Every row gives one point. Each table stands for the endless flat space through its points: a line for two points, a plane for three, and so on. The two share one point or none. Which?
In the rows, zero is written as 128.

First:
[[117 154 132]
 [129 169 138]]
Second:
[[125 162 127]
 [117 156 141]]
They share: [121 159 134]

First (4 x 8):
[[136 142 143 139 172 133 164  77]
 [140  93  73 140 126 160 172 102]
 [155 155 148 160 171 130 163  92]
 [115 132 141 127 181 127 169  54]]
Second, 3 rows:
[[139 103 154 145 163 156 130 116]
 [134  89  90 128 177 140 157  83]
 [146 155 150 122 129 146 157 101]]
They share: no point

First:
[[143 136 159 134 106  94 118 148 148  90 131]
 [141 139 148 139 110  89 108 143 151  80 127]
 [154 142 159 168 123  92  94 158 172  72 128]
 [143 147 212 135  84 125 156 167 135 140 149]]
Second (4 x 11):
[[ 99 123 114 157  90  96 137 158 110 106  84]
 [135 113 121 137 114 121 132 175 138  82  98]
 [149 114 131 132 124 125 128 181 150  74 107]
 [110 198 170 198 154  83  89 199 132 113 107]]
They share: no point

First, 3 rows:
[[118 132  69 173  59 117 102 178 140  81 174 120 117 149 120 107 132 116]
 [ 78 132 121 145 123 173 136 128 110 131 164 196  97 145 144 121 152  78]
 [108 128  75 171  75 133 107 171 133  94 173 138 109 145 122 116 142 107]]
Second, 2 rows:
[[ 89 133  96 168 105 159 110 158 116 122 169 158 109 147 133 114 152  92]
 [101 112  81 153  87 147 134 149 134  95 172 182  82 132 121 144 152  95]]
They share: [ 93 126  91 163  99 155 118 155 122 113 170 166 100 142 129 124 152  93]

First:
[[135 162 126 146 127 136 128 118 152 153 115 148 128 109 135 108 171 161
  110  94 113 170 130 130]
 [ 80 112 176 156 177 181  93  73 177  98  60 183 143  74 105 123 161 131
   75 134  83 160  85 160]]
Second, 2 rows:
[[125 144 152 165 168 156 132  86 153 115  82 164 154 123 100 123 141 158
  106 107 107 155 130 126]
 [101 141 143 135 141 147 108  95 177 139  85 152 136  90 121 111 171 149
  100 104  89 170 115 153]]
They share: no point

First, 5 rows:
[[164 156 142 150 134 155 102 147 172 183  79 129 121  83  88  53 109 104
  195  93  95 129  25 101]
 [115 134 113 117 159 118 126 174 136 166 123 102 146 103  60  95  87 105
  193 115 100 120  70  93]
 [121 141 119 139 147 125 119 152 139 146 126 106 136  97  64  90  88  72
  201 144  80 131  72  82]
 [ 72  97  87 111 184  54 171 174 106 137 197  81 186 123  62 167  92 115
  164 149 132  81 142 109]
 [135 131 124 149 150 112 131 144 151 159 130 114 147  95  89 101 112 105
  176 122 114 104  75 109]]
Second:
[[144 130 117 120 160  66 174 105 127 158 128  90 153 126  95  95 128  64
  182 161 144 114 127 118]
 [ 96 106 111 186 154 114 114 171 151 122 188 120 165  72  83 155  98 130
  152 131  96  72  79 100]]
They share: [120 118 114 153 157  90 144 138 139 140 158 105 159  99  89 125 113  97
 167 146 120  93 103 109]

First, 5 rows:
[[120 137 153 107 123  41 143  98 106 177  99 104 102 181 128  81 161 140
   95  66  25 143  88  96]
 [174 139 209  99 107 105 125 132 126 147 135 112 124 143 106  73 121 148
  111 114 111 163 112 102]
 [116 116 152 132  97  46 138 116  88 198  82 125 121 157 126  68 153 131
  109  59  12 130  83 119]
 [197 192 169 131  66 171 143 149 120 147 101 142 176 165  94 145  57 119
  127 142 151 167 131 135]
 [147 203  72 164  66 110 164 137  76 186  18 149 159 199 128 162  95  86
  137  87  58 158 100 138]]
Second (5 x 24):
[[167 185 154 155 112 112 136 153 137 144  92 136 135 138  96  63 108  96
  123 100  69 161 146 135]
 [160 169 149 159 118 102 128 114  78 143  97 110 105 144 107  80 114  88
   85  90  79 126 100  98]
 [199 148 189 102  69 104 172 106 100 158  81 144 184 174  68 120 108 128
  118  66 104 190 116 124]
 [192 148 143 127  87  90 134  75  51 148  98 123 125 139  94 111 119  94
   99  85 102 142 104  95]
 [157 137 163 103  66 130 127 179 136 224  82 136 130 157 137  86 103 152
  156 148 100 168 133 148]]
They share: no point

First, 3 rows:
[[146 157 102  72  97 153 110 186 147 167  86 182 145 117 143 131 100 161
  127 165 161 117  96  87]
 [126 141  92  92  91 141 130 168 147 163  84 166 129 109 143 131  96 175
  133 153 159 117 110  99]
 [153 138 134  83 112 168  79 171 162 163 102 160 132 148 167 119 105 133
  157 177 153 150 107  84]]
Second, 4 rows:
[[ 98 143  83  86 134 122 132 173 124 142  57 159 149  87 152  86 123 182
  124 166 182 139 134  68]
 [ 84 160 118 140 181 148 113 143 163 177  24 146 190 115 146  48 104 192
  100 130 228 167 126  79]
 [102 168 150  58  97 124  73 103 171 209  46 158 142  79 138 122  86 154
  112 126 150 131 130  57]
 [125 144 118 135 115 152 113 151 187 177  75 152 142 141 158 113  71 173
  134 144 173 137 116 112]]
They share: no point

First, 4 rows:
[[171 138  91 175 117 133 139 126 124 124 187 135  78 154 105  77 108 103
  115 160 164 114 114 108]
 [195 102 107 195 153 165 103  80 174 100 157 151 138 150 101 107 102  81
   87 172 148  96 106  94]
 [179 126  91 182 135 155 110  97 144 114 164 143 109 147  97  94  94  93
  111 161 156 111 120  96]
 [145 153  80 149  96 131 126 136  94 128 177 140  50 151 106  75  86 109
  154 141 156 114 136 109]]
Second, 5 rows:
[[141 122 108 158 133 136 117  71 175  82 179 146  85 155 140 121 105 105
  113 158 140 135 116  98]
 [133 123 129 207 119 146 115  91 141 120 128 152 123 205  50  56  61 124
  154 132 129 102  72  76]
 [184 103  79 113 117 147 113 120 120 102 167 150  61 127 158 117 121  51
  135 188 139  59 152 144]
 [172 113  85 161 181 111 110  99 154  91 184 159  33 117 176 147 106 105
   86 183 182 120 154 128]
 [152 112 110 125 102 149 142  58 189  75 181 136  99 170 131 107 122  78
  126 168 118 125 109 102]]
They share: no point

First, 5 rows:
[[109 130 190 118  95 142 150 132 135 160 131 115 170 131 132  90 136 162
  139 166  96 154 118 152]
 [ 99 160 158 103 176 174 139 176 141 142  90 131 159  83 178 122 105 123
  100 139 177 126 209 145]
 [ 97 162 158 122 163 174 138 168 131 148  75 115 158  79 156 102 104 134
  111 154 168 138 202 140]
 [ 98 128 196 127 132 150 141 135 124 137 127 121 181 108 140 111 128 137
  144 167 126 144 141 135]
 [ 70 106 132 125 115 121  92 168 128 116 108  27 161 110 147  60 149 136
  115 167  98 215 160 170]]
Second (6 x 24):
[[ 87 177 155 127 154 129  79 155 145 158 161  78 130 144 163  53 136 116
   91 131 103 192 186 193]
 [141  61 117  55 138 189 191 183 121 148  43 110 180  72 159 167 104 220
  105 185 145 146 144 151]
 [ 48 156 152  71  78 161 181 185 164 117  55 112 134  56 141  87 121 148
  109 167 119 155 163 152]
 [102 109 138 137 146 131  97 135 151 197 150 146 181 154 153 106 160 154
  148 116 182 117 201 140]
 [ 98 122 144 133 129 133  96 139 147 169 148  94 170 132 166  90 161 148
   96 143 145 145 179 165]
 [167  53 131  77 141 167 162 179 122 152  76  92 208 114 190 160 120 192
  104 161 151 138 142 150]]
They share: [ 97 137 149 100 127 146 129 169 146 146 110  94 155 114 165  91 130 143
 103 146 124 163 169 167]

First:
[[ 92 125  66 105 147 171 134 167 143  99 169 126 189 152 177 138 117 142
  147  66 151 133 131  93]
 [ 92 170 111 115 147 136  89 117  93 114 139 151 134 132 122 153  67 177
  102 106 166 138 166  88]]
Second, 4 rows:
[[ 89 141 103 106 139 158 108 141 123 102 147 134 153 149 138 142  95 153
  120 100 167 131 159  85]
 [ 71 121 100 103 148 182 122 153 150 130 170 146 142 165 120 135  63 178
  110  78 161 150 156  84]
 [ 70 103 119  92 131 189 120 160 163 111 156 126 140 178 116 125  87 152
  110 105 178 133 168  72]
 [ 94 145 102 105 138 149 104 140 116  95 141 128 157 144 146 142 103 147
  120 107 170 124 157  83]]
They share: [ 92 152  93 111 147 150 107 137 113 108 151 141 156 140 144 147  87 163
 120  90 160 136 152  90]

First, 2 rows:
[[119 150 133 138 139 140 133 120  79 200 173 153  87 148 132 170  81 130
  151 109 139 101 129 108]
 [117 140 129 129 135 141 127 129  82 190 165 150  97 147 135 165  85 137
  141 118 148  98 123 103]]
Second:
[[121 105 111 124 143 134 114 162 102 190 129 159 107 200 130 170 154 152
  165 102 196 106 127  82]
 [118 104 123 159  99 162 108 106 101 173 139 130 156 160 165 151 104 184
  124 140 153 130  71 124]
 [ 72  97 137 144 141 148  81 149  69 129 154 117 144 135 150 148  59 173
  122 176 117 128  94  88]
 [132 125 110 142  80 156 123  88 109 182 138 125 152 130 166 155  94 162
   91 144 157 110  66 136]]
They share: no point

First (3 x 24):
[[105 164 194  94 126 131  96 113 131 173 148 169 116 136  71 147 153  90
  169 137 192 120 101 127]
 [122 173 174  97 135 112 101 132 121 157 142 184 120 111  62 143 178 107
  173 124 180  97 116 124]
 [132 171 154  99 141 106 103 150 113 149 150 174 104 105  76 151 192 113
  161 134 160  87 118 102]]
Second:
[[110 147 170 103 144 141 110 154 127 173 177 118  68 151  97 159 164 105
  136 187 169 112 112  59]
 [133 161 160  75 119 103  61 119 118 168 166 157  93 117  95 183 159  95
  134 151 156 100  75  96]
 [116 158 125  68 142  87  78  94 119 170 173 157  83 141 127 176 161  86
  153 142 143 110  69 128]]
They share: no point
